Each row is a point. The points of each table are mixes of a few directions, plus a little noise. Count the directions of each table, and those that both share. Where both have some left over, give the other angles between the two spaces (their principal angles), to ten degrees, smallest first.

First:
array([[  6,  10, -15],
       [-41, -29, -22],
       [ 13,  15, -12],
       [-34, -19, -35],
       [-37, -24, -27],
       [ 78,  36,  99],
       [ 16,  11,  11]])
Second:
array([[-10,  10, -52],
       [ 11,   3,  20],
       [ -9, -10,   4],
       [ 21,  40, -61],
       [-13, -42,  89]])
Directions: first 2, second 2, shared 2

First:
array([[-23,  -4,  -9,  28, -48, -14],
       [-13,  19, -16, -10,  20,   5],
       [-41,  -3, -20,  45, -75, -22],
       [-30,  23, -27,   2,  -1,   0],
       [ 50, -64,  58,  29, -56, -15],
       [ 68,  -9,  40, -57,  95,  28],
       [ 20,  -2,  12, -17,  28,   8],
       [-63,  66, -65, -18,  38,  10],
       [ 30, -24,  27,  -1,  -1,   0]])
Second:
array([[ -7,  17,  49, -46,  -1, -19],
       [ -2,  56,  54,  -9,   4, -74],
       [-11, -17,  12,   0,   8,  42],
       [  6,  47,   9,  53,   1, -28],
       [ -4, -48, -39,  12,  17,   5],
       [ 20, -55, -83, -11, -29,  74]])
Directions: first 2, second 4, shared 0; angles 60, 90

First:
array([[  23,   39,   29,    1,  -11,   -6,    2,   19,   21,   -3,  -37],
       [  18,   41,   30,   -5,   -5,   -4,    7,   11,   19,   -2,  -30],
       [  10,   30,   -5,   13,   27,   15,   -8,   19,  -20,  -19,    7],
       [  13,  -32,  -23,   48,  -13,    5,  -30,   45,    5,    1,   -9],
       [  12,   46,   56,    2,   52,   23,   18,   -6,   28,    9,  -10],
       [ -33,  -96,  -40,    0,  -33,  -14,   -6,  -28,    0,   25,   29],
       [ -56, -121,  -78,   -7,  -18,   -8,   -9,  -46,  -39,   15,   72],
       [  23,   63,   41,   -7,   10,    2,   11,   11,   17,   -7,  -32],
       [ -42,  -90,  -41,  -13,  -18,   -9,    2,  -43,  -12,   21,   44],
       [  19,   42,    9,   12,   15,    9,   -6,   26,   -5,  -16,  -13],
       [  12,   78,   22,  -42,   -6,  -13,   19,   -9,  -13,  -25,  -21]])
Second:
array([[-15,   6,  11,  28,   8, -36,  21,   8,  75,  20, -35],
       [ -2,  -1, -18, -15,   1, -14, -23, -43,  16,  43, -17],
       [-70,   0,  11,  -4,  31, -36,  16,  -2, -33,  -1,  -6],
       [ 58, -50, -45,  41, -26, -15, -26,  25,  60,  -7,  13],
       [-21, -56, -14,  49, -22,  16,   4,  12,  60,  44, -13],
       [  1,  12,  39, -31,  38,  18,  13, -15, -47, -23,  36],
       [ 34,  60,  17, -40, -20,  47,  -1,   1, -58, -28,   5],
       [ 16,  34,   1, -27, -11,  17,  -4,  18, -72, -46,  17]])
Directions: first 4, second 6, shared 2; angles 30, 60

First:
array([[  53,   74,  -52,   23,  -29,  -32,  -51,   51,  -39,  -81,  -40,
           3,   16,  -20,  -55,   15,  -12, -112],
       [  14,  -21,   32,    2,   -7,  -12,   18,  -23,   43,   37,   16,
          28,  -19,   18,   29,    9,   10,   56],
       [ -97,   -8,   -6,  -36,   52,  103,  -70,   78,  -34,  -11,   17,
           4,   42,   12,  -32,   45,  -49,  -56],
       [  18,    5,  -36,   25,  -10,  -48,   62,  -63,  -31,  -24,  -37,
         -67,    0,  -40,  -23,  -59,   23,  -19],
       [ -26,  -45,  -29,   -8,  -20,   39,   30,  -52,   47,   73,   -5,
           1,  -18,   -9,   28,  -25,   12,   51],
       [ -18,  -19,   -3,   -5,   -2,   29,   -8,   -4,   34,   33,    5,
          24,   -4,    8,    5,   17,   -7,   16],
       [  75,   52,    2,  -14,  -44,  -33,  -38,   54,  -36,  -31,   11,
          17,  -19,    4,   53,  -24,   22,    4],
       [  -8,  -17,   44,   31,   43,  -54,   57,  -50,    3,  -21,   -3,
         -29,   11,    2,  -42,   12,   -1,    4],
       [ -12,  -22,   49,  -18,   17,   10,    0,    9,   12,   26,   35,
          19,   -8,   26,   38,   10,    2,   56]])
Second:
array([[  17,  -24,   -8,   46,   -6,   -2,   29,  -36,    7,   11,  -11,
           8,  -22,   44,  -51,   24,   -9,    8],
       [   9,   14,   27,  -39,    0,  -10,   15,   30, -102,  -33,   32,
         -72,   -6,    9,   70,  -79,   34,   48],
       [ -11,   47,  -24,  -37,   -3,   -1,  -77,   43,   80,    1,  -20,
          68,   39,  -94,   20,   32,  -16,  -79],
       [  52,   10,  -22,   27,  -30,  -34,   28,  -24,  -30,  -13,  -16,
         -19,  -24,    8,   -6,  -32,   18,    6],
       [  -5,    0,   26,   -1,   28,    1,  -26,   23,   13,    1,   11,
          42,    8,   -3,   -8,   36,  -18,  -13],
       [ -33,  -37,   -1,   43,   19,   72,  -29,   20,   19,   15,    5,
          49,   -6,   94,  -95,  101,  -54,  -21],
       [ -20,   10,  -30,  -42,  -34,  -10,   33,  -34,   13,    7,  -14,
         -70,   14,  -62,   62,  -78,   40,   19],
       [  -8,  -21,   33,    2,   25,  -15,   27,  -22,    0,   11,   13,
          -5,   -3,    3,    8,   -4,    4,   32]])
Directions: first 5, second 5, shared 3; angles 30, 80

First:
array([[ -35,  -50,   -1,   22,   49,  -27,   12,  -24,  -31,  -84,  -21,
          50,  -32,   20,   54,   41,  -17,   45,  -35,   40,   48,   19,
         -18,  -48,   18,   -7,  -15,    1,   -5,  -38,  -14,   30],
       [  78,   84,    2,   30,  -36,   64,   -1,  -18,   17,   67,    7,
         -73,   17,  -50,   55,  -30,  -10,  -34,  -13,  -70,   24,   18,
          18,   65,  -22,   36,   55,  -12,  -10,   42,    0,   43],
       [  -7,  -20,   15,   49,    7,   -1,   16,    0,  -10,  -50,  -35,
         -18,   -8,  -21,   29,   12,  -31,    1,  -40,   -6,   43,  -13,
          -2,  -17,   49,   27,   28,   14,    4,  -26,    3,   41],
       [ -63,  -37,  -15,   56,   29,   25,    1,   22,   -5,  -52,  -30,
         114,  -68,    3,   -2,   93,   62,   29,   40,  -16,    1,  -74,
          82,   42,  -20,   44,  -30,   33,  -42,  -73,  -14,   -2],
       [  20,  -41,   52,   55,   -3,   -1,    0,    2,  -11,   12,   -8,
          23,   -8,   32,   68,   -8,  -44,   25,  -35,   30,   34,   13,
         -14,   11,   57,  -25,  -59,  -10,   -2,   33,   19,   16],
       [   8,   -3,    3,   -7,   -2,  -21,    4,  -10,   -1,   -1,   22,
          23,   10,   30,   10,  -24,  -15,   20,  -35,   30,    6,   32,
         -37,  -18,   -8,  -28,  -20,   -8,   24,    6,  -10,   -1],
       [  -8,   37,  -20,    0,  -36,   13,    6,   32,   31,   12,    5,
          -6,   15,  -25,  -79,  -13,   33,  -31,    7,  -41,  -33,  -45,
          24,   28,  -26,   36,   45,   27,   21,  -34,  -11,  -11],
       [ -14,   22,  -30, -114,   -7,  -22,  -19,   12,   10,   39,   16,
         -86,   39,  -24, -112,  -24,   28,  -53,   85,   -9,  -82,   -7,
          -3,  -35,  -24,  -15,   32,   -8,   -2,   28,   18,  -67],
       [  21,    8,   -4,  -88,   -1,  -32,  -19,  -15,   -2,   56,   46,
         -25,   35,   36,  -23,  -46,   -6,   -1,   26,   41,  -43,   58,
         -49,  -30,  -27,  -66,  -36,  -35,   12,   63,    8,  -51]])
Second:
array([[ -12,  -59,   50,   34,   27,   21,  -13,   97,  102,  -28,  -32,
          82,   54,   18,  -41,   -8,   37,   77,  -69,    7,  -19,  -68,
          60,   -7,    5,   87,   55,   72,  -22,  -29,    7,  -97],
       [  11,   48,  -39,  -28,  -21,  -16,   12,  -78,  -82,   23,   25,
         -65,  -43,  -15,   34,    6,  -29,  -60,   55,   -4,   15,   56,
         -47,    6,   -3,  -70,  -44,  -58,   18,   24,   -6,   79],
       [  10,   44,  -36,  -25,  -20,  -16,   10,  -71,  -77,   21,   24,
         -60,  -40,  -14,   31,    6,  -27,  -58,   51,   -4,   14,   51,
         -45,    5,   -4,  -65,  -41,  -54,   17,   23,   -5,   73],
       [   3,   15,  -13,   -8,   -6,   -5,    4,  -25,  -26,    7,    8,
         -21,  -14,   -3,   11,    2,   -8,  -20,   18,    0,    5,   17,
         -15,    1,    0,  -23,  -14,  -18,    5,    7,   -2,   25],
       [   7,   39,  -31,  -21,  -17,  -13,    8,  -62,  -66,   17,   21,
         -52,  -34,  -12,   28,    4,  -24,  -50,   45,   -4,   12,   43,
         -38,    5,   -4,  -56,  -34,  -46,   14,   21,   -4,   63],
       [  -2,   -6,    4,    4,    2,    2,   -1,    9,    9,   -2,   -3,
           7,    5,    1,   -4,   -2,    3,    6,   -6,    1,   -2,   -6,
           6,    0,    0,    8,    5,    7,   -2,   -3,    2,   -9],
       [ -12,  -58,   48,   32,   26,   21,  -13,   94,  100,  -26,  -30,
          78,   52,   18,  -40,   -8,   35,   74,  -66,    6,  -18,  -65,
          58,   -7,    4,   85,   53,   70,  -21,  -29,    7,  -93],
       [   1,    8,   -7,   -5,   -3,   -3,    2,  -13,  -14,    5,    4,
         -11,   -8,   -3,    5,    1,   -6,  -10,    9,   -1,    2,    9,
          -7,    0,    0,  -13,   -7,   -9,    3,    5,   -1,   14],
       [   7,   35,  -30,  -21,  -16,  -14,    8,  -58,  -63,   16,   19,
         -48,  -32,  -11,   25,    4,  -23,  -47,   43,   -3,   12,   40,
         -36,    5,   -2,  -52,  -33,  -43,   13,   18,   -4,   58],
       [  -2,   -5,    4,    4,    3,    3,   -2,   10,   11,   -3,   -4,
           8,    5,    2,   -4,   -1,    4,    7,   -7,    0,   -2,   -7,
           6,    0,    0,   10,    5,    8,   -1,   -3,    1,  -10],
       [ -13,  -61,   51,   36,   27,   22,  -14,  100,  105,  -28,  -32,
          83,   55,   19,  -43,   -9,   37,   79,  -72,    6,  -19,  -71,
          61,   -7,    4,   91,   56,   74,  -22,  -31,    8, -100]])
Directions: first 6, second 1, shared 0; angles 50

First:
array([[   7,  -20,   41,   23,  -12,  -20,  -44,  -26,  -28,   34,  -24,
         -37,  -30,  -22,  -23,    9,    0,   12,   25,  -19,   37,    6,
         -39,   13,  -55,  -11,  -29,   34,   18,    1,  -63,   21],
       [   9,  -12,  -11,   34,   -6,  -18,  -39,  -24,   -6,   13,  -13,
         -10,  -18,  -14,  -12,   14,  -13,  -11,   25,   -5,    8,    1,
         -16,    8,  -18,    1,  -19,   20,    1,    3,  -37,   13],
       [  -8,   -5,   91,  -39,   -6,    7,   16,   12,  -31,   27,   -9,
         -39,   -9,   -5,  -11,  -16,   30,   43,  -16,  -19,   43,    7,
         -27,    3,  -48,  -21,   -5,   11,   27,   -6,  -17,    6],
       [  13,  -15,  -38,   54,   -7,  -25,  -54,  -34,    0,    9,  -15,
          -2,  -20,  -17,  -12,   22,  -25,  -25,   37,   -2,   -1,    0,
         -14,   10,  -11,    7,  -23,   22,   -6,    5,  -44,   14],
       [  17,  -24,  -19,   63,  -12,  -34,  -73,  -45,  -12,   25,  -26,
         -19,  -34,  -26,  -23,   26,  -25,  -19,   48,  -10,   16,    3,
         -32,   16,  -36,    2,  -36,   38,    3,    6,  -72,   24],
       [ -15,   28,  -14,  -56,   16,   35,   75,   46,   26,  -38,   32,
          37,   41,   31,   29,  -22,   16,    5,  -47,   19,  -34,   -6,
          46,  -18,   58,    6,   42,  -46,  -13,   -4,   87,  -29],
       [   9,   10, -121,   43,    9,   -4,  -11,   -9,   44,  -40,   16,
          55,   18,   10,   19,   18,  -37,  -56,   15,   27,  -60,  -10,
          41,   -6,   70,   28,   13,  -21,  -36,    7,   34,  -12],
       [ -18,   31,    0,  -68,   16,   40,   86,   53,   23,  -37,   34,
          34,   44,   34,   31,  -27,   23,   13,  -55,   17,  -30,   -5,
          46,  -20,   56,    3,   45,  -49,  -10,   -5,   93,  -31],
       [ -22,   22,   73,  -87,    9,   38,   84,   53,   -6,  -10,   21,
          -3,   29,   24,   16,  -36,   43,   45,  -58,    0,    9,    1,
          17,  -14,    8,  -14,   33,  -32,   13,   -9,   63,  -21],
       [   9,  -14,   -2,   33,   -8,  -19,  -41,  -25,  -10,   17,  -16,
         -15,  -21,  -16,  -14,   13,  -11,   -7,   26,   -8,   14,    2,
         -21,    9,  -26,   -1,  -21,   23,    4,    3,  -44,   15]])
Second:
array([[-12,  26, -27,  60, -13,  25,  71, -23, -12,   4, -49, -21, -14,
         13, -29, -51, -35,  59,  30,  11,  30, -26, -31, -18, -32,  37,
         16, -64,  65, -49, -31, -45],
       [ 12, -30,  14, -60,   1, -43, -58,  21,   1,  -1,  59,  24,  13,
        -28,  31,   6,  40, -26, -53, -44,   0,  27,  15, -10,   9, -24,
        -52,  38, -97,  33,  22,  53],
       [  6,  -6,   4, -22,   3,   3, -23,  18,  24, -10,   8,   7,   3,
         -2,  11,  18,   3, -29,  -3,  -2, -12,   6,  16,  16,  12,  -9,
          4,  20, -15,   6,  22,   8],
       [  4,  -9,  12, -17,   6, -11, -24,   3,  -4,   3,  18,   7,   4,
         -2,   8,  19,  14, -18, -10,  -1, -12,   9,   8,   5,  11, -14,
         -5,  23, -20,  22,   5,  17],
       [ -2,  12,  -1,  14,   2,  28,  11,   2,  17,  -8, -25,  -8,  -3,
         15,  -9,  18, -19, -13,  29,  25, -12, -11,   8,  20,   8,   4,
         35,  -2,  43, -10,   6, -21],
       [  5,  -9,  19, -27,  12,   6, -40,  16,  18,  -6,  13,   7,   6,
          6,  11,  54,   9, -52,   5,  18, -33,   9,  26,  31,  30, -25,
         21,  44,  -4,  30,  24,  13],
       [ 18, -12,  -2, -53,  -5,  12, -40,  50,  72, -36,  12,  14,   9,
        -13,  25,  17,  -1, -59, -11, -27,  -8,   9,  36,  29,  18,  -8,
         -3,  25, -46,  -9,  61,  16],
       [  7, -18,   4, -35,  -3, -29, -28,  11,   1,  -1,  35,  13,   7,
        -20,  20, -12,  24,  -4, -37, -36,  10,  16,   3, -14,  -3,  -9,
        -41,  13, -65,  12,  11,  30],
       [-23,  14,   3,  70,   8, -20,  53, -67, -98,  48, -13, -18, -10,
         17, -31, -24,   3,  80,  13,  33,  12, -10, -48, -41, -24,   9,
          1, -32,  56,  13, -83, -19],
       [  8, -12,   5, -33,   1,  -7, -30,  19,  20, -10,  21,  10,   6,
        -10,  16,  11,  11, -27, -17, -17,  -5,  10,  16,   7,  11, -11,
        -12,  22, -38,  10,  23,  20],
       [-22,  42, -31, 103, -11,  36, 107, -49, -39,  18, -76, -35, -21,
         29, -50, -57, -49,  89,  56,  39,  31, -40, -48, -24, -40,  48,
         39, -86, 120, -58, -62, -72]])
Directions: first 2, second 3, shared 0; angles 60, 80
